Each row of a before or after table is a point. One or more steps were done to the points. Then noise was added and the rows were shuffled. The steps act on columns, c1 being the first. Name the steps. A step turns or swaps two columns, mirrors them in a line or flattens them onto one, adds a multiple of one to another, or multiplies or shifts one. Angles are multiples of 10 degrees, from the lower column toward the higher: turns from -170 to 170, lines from 10 to 170 but not 90. Use the fewest steps. Two steps may share a column if one is a turn and the other turns, adds or multiplies; they go together, in the order done. Otherwise the lowest column goes first.
(in the rows, 128 means zero)

Before, 12 rows:
[[ 61  98]
 [126 209]
 [120 118]
 [173 150]
 [164  90]
 [106  71]
 [133 166]
 [109 152]
 [106 164]
 [ 95  80]
 [ 71  78]
 [ 87 177]]
After (12 x 2):
[[156  53]
 [136  90]
 [ 92  93]
 [181 179]
 [143 184]
 [182  95]
 [129 190]
 [130 140]
 [161 101]
 [153 112]
 [ 81 152]
 [162 195]]
Steps: turn c1 and c2 by -160 degrees

Before:
[[ 82 160  76 105]
 [172 137 161 186]
 [141 125  77 178]
 [ 59 157  72 136]
 [166 159 102 122]
 [132 146  97 120]
 [ 82 125  73 103]
 [109 158 165 127]
 [172 145 166 135]
 [149 116  88 107]]
After:
[[141 119  77 177]
 [131 184  94 118]
 [148  93  87 107]
 [172 155 161 186]
 [173 179 166 134]
 [108 219 167 127]
 [ 83 119  75 103]
 [ 59 214  71 136]
 [166 221 102 123]
 [ 81 224  77 105]]
Steps: multiply c2 by 3

Before, 8 rows:
[[136 115  67  99 176 139 149 163  82]
 [134 122 138 107  98  74 110 109  94]
 [221  98 168 184  60  61 173 171 139]
 [ 89 119  86 215  94 115  71  96 126]
 [205 145  77 107  84 166 139 110 201]
 [137 122 152 107 116  74 180 109 173]
 [106  71 115 116 115 179 189 142 177]
 [230 137 126 133 122  88 132  91  80]]
After, 8 rows:
[[142 111  64  72 136 144 144 139  77]
 [232 143 128 104  80  89 133 118  75]
 [136 121 137  82  62  69 109 120  93]
 [ 88 115  82 183  53 111  66 117 125]
 [139 118 148  86  74  76 178 121 171]
 [110  70 120  87  74 177 188 133 175]
 [209 145  75  75  46 162 142 120 198]
 [221  93 163 153  18  65 177 147 138]]
Steps: shift c4 by -30; shift c5 by -40; multiply c8 by 0.4

Before, 12 rows:
[[113  94 128 132 177  76 128 106 202 153 162 192 126  95]
 [105 159 124 115 143  88 129 142 104 184 115  97 179 103]
 [153 103  97 103 101 145 164 133 123 128 157  62 168 107]
 [ 66 131 138 138 161 119 116 175 135 123 102 149  74  64]
 [120 140  95 156 113  81 184 135 128 102 170 131  98 121]
 [114 116 172 146 103  99 183 143 103  58 116 111 118 147]
 [180 105  87 207  97 126 196 161 167 182 171 136 153  82]
 [161 203 139 175 187 108 249 164 230 180 156 114 181 123]
 [140  91  91  57 115  93 103 166  81 201 173 134 135 148]
 [167 175 119 121 186 128 166 128 146 136 104 174 124 104]
 [144 203 179 131 216 142 157 161 125 149 151 125 203  52]
 [127  96  79 150 152 127 213 162 105 147 125 142 121  78]]
After:
[[101 156 120 112 143  95 129 149  99 182 117 159 179 100]
 [ 65 128 140 138 160 118 118 172 134 119  98 108  75  65]
 [126  93  80 153 150 128 213 162 103 143 118 118 120  83]
 [123 135  94 154 115  83 188 135 128  99 174 122 101 123]
 [165 170 123 122 190 128 165 124 141 141 101  82 122 106]
 [145 206 179 135 217 141 158 159 129 150 151 130 203  52]
 [144  93  90  57 113  95 104 162  85 205 173 119 135 147]
 [115 119 172 144 101  97 188 141 104  59 120 149 119 146]
 [151 103 102 105  98 145 167 132 129 125 159 198 169 103]
 [161 200 138 174 185 110 251 165 231 182 159 144 185 123]
 [179 105  84 208  99 129 199 158 163 176 178 121 156  84]
 [112  94 131 129 178  80 125 107 201 151 170  62 121  95]]
Steps: multiply c12 by -1

Before, 9 rows:
[[122 126 120 124  99 146 109 110 146 114 138 142 140 150 124 147 131 131
  171 137 137 113 125 151]
 [145 133 121 113 135 121 115 114 133 106 136 138 135 125  89 148 161 162
   90 136 110 162 137 115]
 [136 136 119 130 132 116 153 108 120 122 152 135 112   7 126 125 126 149
   90 146 168 145 160 119]
 [122 109 163 122 129 155 111 116 138 172 154 129  86 128 110 137 157 113
   88 114 109 115 154  53]
 [155 107 113 119 121  88 126  99 131 165 122 129 146 127  95 133 156 104
  113 124 130 151 144 144]
 [148 104 129 111  85 146 137 150 101 141 124  68 104 154 124 136 111 128
   93 127 119 127 139 141]
 [147 129 220 136 144 132 121 130 143 123 142 121 138 124 118 154 152 103
   97 140 116 114 121 150]
 [154 128 114 132 152 150 127 123  80 130 154 132 148 147 110 144 139 130
  152  47 104 140 119 148]
 [121 117 116 114 131 124 156 119 108 102 143 134 134 141 104 134 154 121
  114 144 105 131 165 152]]
After:
[[148 104 116 111  87 155 139 149 103 137 127  73 103 153 121 135 112 130
   93 127 119 125 133 143]
 [121 116  89 113 132 123 156 118 106 101 145 131 134 142  68 133 153 120
  114 144 104 133 114 153]
 [133 135  95 129 135 115 153 107 121 121 153 133 113   8  86 127 125 150
   92 145 168 145 128 117]
 [154 107 115 119 125  87 128  96 130 165 122 121 146 127  97 135 154 103
  114 123 127 153 119 144]
 [147 131 228 136 144 134 123 132 142 123 139 122 140 125 118 154 152 103
   98 140 117 112 104 150]
 [154 126 115 132 150 149 129 125  83 131 153 135 149 147 199 147 139 131
  153  48 101 140 201 148]
 [122 110 178 123 129 155 110 117 140 174 154 133  84 126 111 136 157 114
   87 115 113 113 146  55]
 [120 124 137 121  98 146 108 111 149 118 137 143 141 149 119 148 130 132
  168 139 138 113 113 150]
 [145 134 132 114 135 119 115 114 132 109 136 135 135 126  88 146 160 161
   92 136 111 163  97 114]]
Steps: add -1 times c7 to c3; turn c6 and c12 by 10 degrees; add -1.5 times c20 to c15; turn c15 and c23 by 50 degrees

Before, 11 rows:
[[137  95 153 132 162 148 167 124 153 131 171 183 136 182 118 105 124 145
  135 113 128 155 198 103  80 135 122 130 137 129 177 136 117 129 126 102
  150 140 144  95 138 116 102 149 108 129 130 121 146 108  59 113 139 112
  130 131 121 133 122  33 128 131 175 159]
 [ 93  84 104 128 125 146 133  75 141  70 111 126 155 117 136 145 146  76
  110 138 126 124 100 121  80 148 118 135 151 165 172 144 123 135 128 147
  141   7 139 164 115 190 110 128 150 114  90 132 151 160 165 116 137 152
  138 127 146 109 116 132 123 135  95 122]
 [113 111 150 106 121 148 138 120  61 150 147 144 155 118 131 123 164 164
  106 138 118 130 104 127 111 135 169 136 115 135 134 141 138 131 127 101
  115 129 104 165 127 180 105 104 154  78 112 123 106 153 163  97 135 117
  141 112 123 112 116 168 131 130 162 156]
 [101 113 104  99 153 115 146 122 119 142 147 200 161 116 118 105 154 131
  138 101 129 193 105 113  79 138 174 137 168 135 134 122 124 119 139 111
  119 138 117 125 130 136 132 130 126 133 112 123 145 114 139 112 127  92
  132 111 130 121 157 155 140 200  95  86]
 [140 104 145  89 139 147 142 118 124 151 118 135 156 116 148 119 106 160
   80 132 147 116 129 130 151 133 103 140 140 129 102 128 121  79 131 129
  146  69 123 166 130 154 117 116 142 130 132 150 103 114 158 102 136 148
  117 112 142 114 161 143 140 137 116 107]
 [123 162 144  99 166 122 119 125 125 145 151 115 112 121 124 109 129 140
  146 121 140 111 104 104  94 142 147 129 122 159 120 153 165 143 142 162
  130 137 128 127 135 145 114 159 140 125 136 122 144 138 157 113 131 124
  134 131  97 127 133 140 133 160  92 133]
 [111 101 149 133 118 153 152 123 136 150 139 114 130 124 130 105 160 146
  110 137 123 117  98 108 111 138 176  95 107 159 130 161 110 140 148 118
  117 145 136 164 128 115 125 158 140 120 136 134 119 125 121 107 122 127
  124 105 139 113 131 169 131 130 104 155]
 [142  86 130 133  69 132 140  73 132 139 109 121 134 128 122 182 132 117
  106 127 118 121 203 125  77 135 123  97 115 120 101 121 113 109 131 108
  131 127 117 147 120 118 104 104  69 121 131 178 141 105 165 132 128 137
  142 194 145 164 118 164 125 128 139  82]
 [ 94 130 124  97 153 151 199 121 127 127 154 124 134 131 216 129  78 130
  137 138 125 158 107 143 107 116 177 134 112 163 117 135 136 128 143 152
   61 134 140 162 133 111 132  91 112 112 134 161  65 118 164 110  74 120
  144 107 118 121 159 153 118 146  93 142]
 [140 108 151 132 109 152 136 134 152 134 116 121  98 120 142 140 157 134
  129  59 122 126 100 109 211  35  39 148 123 134 114 197 123 128 143 139
  145 144  94 135 135 202 123 101 148 130 132 125 140 133 155 179 137 109
  134 120 136 101 118 145 141 125  99 155]
 [ 80 101  69 124 152 118 152 131 149 119 136 128 148 151 127 115 162 163
   72 125 123 156 101 102 113 146 107 144 156 120 103 125 110 128 128 122
  115 149 129 139 136 112 119 104 153 110 137 124 137 122 107  92 117 113
  140 128 131 125 122 138 159 153 127 129]]
After (11 x 64):
[[123 160 147 101 167 123 116 121 126 144 150 113 110 124 124 110 131 140
  143 121 141 101 105 104  93 142 147 126 122 155 122 152 163 144 144 151
  129 138 126 125 136 146 113 159 139 124 134 122 143 140 158 113 132 123
  134 130  94 126 134 139 136 160  89 132]
 [139 108 150 131 107 152 135 134 152 134 116 122  96 122 141 138 158 132
  127  56 123 120 102 110 212  33  41 147 125 133 114 195 123 129 144 154
  145 145  96 138 135 200 124  99 149 130 131 125 142 131 155 178 135 108
  135 122 136 101 119 146 141 125 113 153]
 [115 111 149 105 123 146 138 119  63 151 147 144 154 118 132 125 165 164
  105 138 118 152 103 131 110 135 170 135 115 133 134 143 139 133 127 100
  118 131 103 166 126 179 105 105 153  81 110 122 107 151 163  94 133 116
  140 112 124 115 118 169 129 129 149 155]
 [141  88 131 132  67 134 142  73 132 138 110 124 136 127 120 181 132 118
  107 128 118 150 205 123  75 134 122  99 113 120 101 122 112 109 129 119
  131 128 116 147 121 116 105 103  67 121 133 178 138 107 164 132 129 138
  140 197 147 163 117 165 127 130 131  82]
 [142 102 144  89 138 146 142 118 122 151 117 134 154 116 149 119 106 157
   79 131 145 133 129 129 151 135 101 139 140 127 102 128 122  78 132 135
  146  67 122 167 130 153 115 117 142 130 131 149 104 115 160 103 136 147
  118 113 142 113 159 144 138 138 116 106]
 [139  94 154 131 163 148 165 125 151 131 170 181 135 181 118 105 125 145
  136 113 125 143 197 104  78 134 122 126 137 130 176 136 120 129 127  95
  148 140 143  94 140 116 103 147 110 130 131 121 145 108  58 111 137 113
  130 129 122 133 124  31 127 132 177 161]
 [112 102 149 133 118 155 152 124 136 153 137 112 132 124 131 102 161 147
  110 136 124 140  98 108 109 138 177  94 105 158 130 160 110 143 148 149
  116 143 136 166 125 116 125 158 141 121 135 135 117 125 122 108 120 129
  125 107 139 113 132 172 131 131 116 155]
 [ 95 131 125  97 153 150 201 122 127 127 151 125 133 127 216 129  78 128
  138 139 124  97 110 144 106 115 177 136 113 165 117 135 135 127 142 166
   61 133 139 163 134 112 133  91 110 115 137 160  65 117 164 108  72 119
  145 106 120 122 158 153 121 148 135 142]
 [ 90  83 103 127 126 148 133  74 140  71 111 127 154 118 138 146 144  76
  112 137 124 112 100 122  82 149 120 137 151 165 169 144 123 136 130 154
  141  10 139 167 115 189 111 129 150 112  89 134 152 162 164 115 139 154
  137 126 148 109 116 133 124 135 109 124]
 [ 77 102  68 126 154 118 153 133 149 121 138 128 148 156 128 115 162 163
   73 126 123 121 103 101 113 148 107 146 156 118 103 126 109 128 129 136
  116 148 131 138 137 113 120 107 152 110 137 123 139 123 109  93 118 112
  140 127 130 123 123 139 160 154 154 130]
 [103 115 104  99 151 115 148 124 117 142 149 203 163 118 118 106 156 130
  137 102 128 124 106 111  79 137 176 137 169 133 136 124 123 118 140 183
  119 140 117 124 129 139 132 130 127 134 112 121 148 113 141 110 127  92
  132 112 132 121 154 156 139 201 180  85]]
Steps: turn c22 and c36 by 110 degrees; turn c36 and c63 by 70 degrees

Before, 12 rows:
[[ 71  71 163  81 112 105 113  68 103 151 153  97  64 178 117  76 108  89
   77 149 109  76 111 150 145  93  81 172 157 113 188 150 187 164 132  86
  117 114 195  89  48 212  60  99  94 214 167  98  92 110 137  98  98  84
  182 136  72 145 147 109  74  92  65 108]
 [ 64  98 180  79  74 210 137  66  91 159 158 112  98 200  47 122  76 125
   99 185 126  81 124 195 140 155  80 158  92 139 131 150 136 168 168  46
  119 117 178 129 166 145  85  22  59 131 182 131  63  70  97  56 115  42
  193 103 121 172 148 104  54 118  74 122]
 [140  62 124 126 161 170 151 111 203  90 115 141 106  78 159 102  97 161
   98 175  82 172 102  62 224 104 108 106 176 186 133 110 147 116  86 123
  182 148  80 111 126 164 104  94 150 130 132 112 167 201 175 161 138 176
  128 117  67 140  66 105  92  62 148 117]
 [137  31 132  97 161 105 143 156 161 115  86 110 153 104 144 141 123 120
  104 129 136 141  98  77 183  79  74 112 125 134 153 115 125 129  89 132
  148 162 127 150 120 141  94 107 154 141 140 103 179 209 141 192 158 195
   87 175 129  88  93 160  97  83 143 106]
 [147 154 108  68 181 162 150 163 191  56  56 161 182  76 148 122  87 161
  100  98  52 182  92 170 182 118 145  51 219 181 106 100  34  89 127  52
  151  98  91 205 190  99 175 144  94  75 187 179 147 124 159 181  97  95
   93 190 148  78 180 121 136  96 116  67]
 [ 63 156 119  97  70 143 134  18  68 172 181 134  44 170  91  78 103 149
  102 144 115  82  71 161 125 132  90 104  95 145  58 181 130 163 171  71
  163  65 143 126 154 153 110  63  70 169 211 111  59 120  47 104  34  79
  180 114 147 172 158  96  67  46  74 139]
 [141  39  79 129 176 157  88  72 193 114  72 158  95  94 145  97 100 102
   86  94  95 103 160 105 225 115 105 139 145  87 168 129 137 140  75 127
  127 189 114 103 136 181  57  63 134 168  96  89 142 218 183 159 145 142
  110 148  85  78  57 182 115  52 174  50]
 [146 129 109 109 176 156 118 103 155 127  67 167 153  74 137 155 141 159
  101  83  72 139  78 136 188  95 144  98 158 166 132  75 130  68 103 156
  165 111  66 161 146 110 118 172 123  41 141 159 180 150 155 146 120 161
  120 141 138  74 152 118 146  62 144 120]
 [119  51  94 124 173  90 147 116 170 127  69 137 145 136 140 106 122  90
   54 106 115 195 140  84 194 106 102  87 164 125 139 164 141 148  98 139
  167 152  81 100 120 168 121 131 134  68  99 110 169 213 202 139 120 165
  111 161 107 129  60 117 120  92 136 112]
 [ 98 109 100 104 200 161 195 149 213  84  58 168 136 135  89 153 164 197
  126 106  63 150  97 165 161  91 180 114 192 163 126  93  74  75 179  93
  136  66 168 168 215 106 159 150  57  91 198 103 146  92  86 117  43  95
  110 176 123  57 176 105 147  92 103  68]
 [ 24 101  93 112 116  91 128  78 129 128 139 122  94 180  88 114  56 127
   56 152 142  93 121 161 144 122  61 189 105 131 127 154 143 190 146  75
   72 135 173 137  76 152  59  74 106 170 187  65 104  83 129  94  83  87
  201 116  32 157 161 177  88  78  88 162]
 [129  38  72 104 170  65 118  90 138 107 156 110 104 107 183 105 105  94
  107 159 126 163 154 133 197 107  93 143 120 126 118 126 174 168 147 117
  107 167 134  80 130 203  70 104 163 187 109 108 133 183 152  88 198 157
  190 137  67 129  82 136  88  74 151  74]]
After, 12 rows:
[[ 62  97 183  81  75 202 164  64 130 159 145 113  97 200  46 121  78 125
   97 186 124  82 125 195 141 155  81 160  94 138 129 148 136 168  57  43
  121 117 182 130 165 148  85  23  61 130 185 134  66  70 135  55 117  42
  191 105 122 171 149 104 165 116  74 119]
 [ 72  71 162  81 112 115 106  68 127 154 151  96  60 178 116  79 108  89
   79 148 114  77 113 149 145  94  81 175 157 113 188 150 188 162  75  86
  121 114 195  89  47 212  63  98  96 216 167  96  91 109 137  98  95  82
  180 137  72 142 144 105 131  91  64 106]
 [147 130 108 107 174 160 128 101 127 123  85 169 155  72 137 154 138 160
  101  82  89 142  77 138 188  93 144 100 158 167 130  72 130  69 145 155
  165 112  67 159 147 110 118 174 124  42 141 157 185 147 110 147 122 159
  121 144 139  75 153 121 104  64 143 120]
 [ 27  99  94 112 117  92 117  79 127 128 136 122  95 178  87 112  60 126
   55 152 138  92 119 161 145 121  60 188 104 129 130 157 144 189  89  71
   77 136 172 136  76 155  56  71 108 170 186  66 104  82 130  91  84  85
  202 115  30 156 162 179 145  77  87 161]
 [100 110 100 104 200 136 201 147 129  86  55 170 137 135  90 155 163 200
  126 108  79 151  97 164 159  89 176 117 192 161 128  94  73  74 148  91
  138  66 168 167 216 104 160 152  55  89 201 103 149  92 104 118  42  99
  109 175 123  57 175 103 179  92 105  68]
 [141  57 124 129 160 159 164 112 132  87 132 139 108  76 160 102  96 160
   96 174  98 169 102  64 225 103 110 106 177 186 135 109 149 116  93 123
  181 149  80 112 128 164 103  97 152 131 132 111 166 200 129 163 138 175
  125 117  68 141  64 103  89  63 150 122]
 [136  32 134  98 160 101 135 157 130 116  96 109 153 105 146 140 122 119
  103 129 135 140  95  75 184  79  73 107 126 131 154 114 127 127  97 130
  145 162 128 150 116 140  96 106 153 143 144 102 176 212 115 193 157 195
   88 176 130  90  89 161  88  83 143 108]
 [140  37  79 129 178 168 100  70 128 113  94 159  91  94 144  97 100 101
   84  89 106 104 161 106 227 116 102 138 147  87 168 128 139 139 112 129
  130 190 113 102 134 183  55  66 138 166  95  88 138 220 120 159 145 141
  109 150  85  80  57 182  77  51 174  49]
 [ 63 153 119  97  69 141 141  19 125 173 147 136  45 169  94  78 105 147
  104 142 120  81  69 160 124 130  89 101  95 144  57 182 129 163  65  70
  161  65 144 126 153 157 108  64  67 167 211 114  59 121 134 103  34  78
  178 115 147 174 158  94 172  42  73 141]
 [118  51  93 123 172  86 135 117 130 125  99 140 145 136 144 105 120  96
   53 108 120 195 140  84 194 107 106  88 163 125 138 162 142 147 121 137
  166 151  82 101 119 167 123 130 136  71  97 110 167 211 115 140 120 164
  111 159 107 128  59 120  97  91 135 112]
 [150 152 106  70 182 151 160 165 128  56  75 162 183  75 147 121  86 160
  103  99  78 179  92 172 186 120 144  49 219 181 105 101  33  91 138  51
  148 101  93 205 190  97 174 143  94  73 188 181 146 125 109 184  95  95
   92 190 148  79 181 122 125  99 116  66]
 [129  38  73 104 172  74  99  89 130 106 159 109 103 105 185 105 103  93
  108 160 128 165 153 132 200 108  94 143 119 127 117 127 175 168  86 115
  107 165 134  82 126 201  70 100 158 185 108 106 133 181 142  89 200 157
  189 138  65 130  83 136 147  74 153  72]]
Steps: turn c6 and c7 by 20 degrees; multiply c9 by 0; flatten c11 and c51 onto the line at 20 degrees; multiply c21 by 0.7; swap c35 and c61
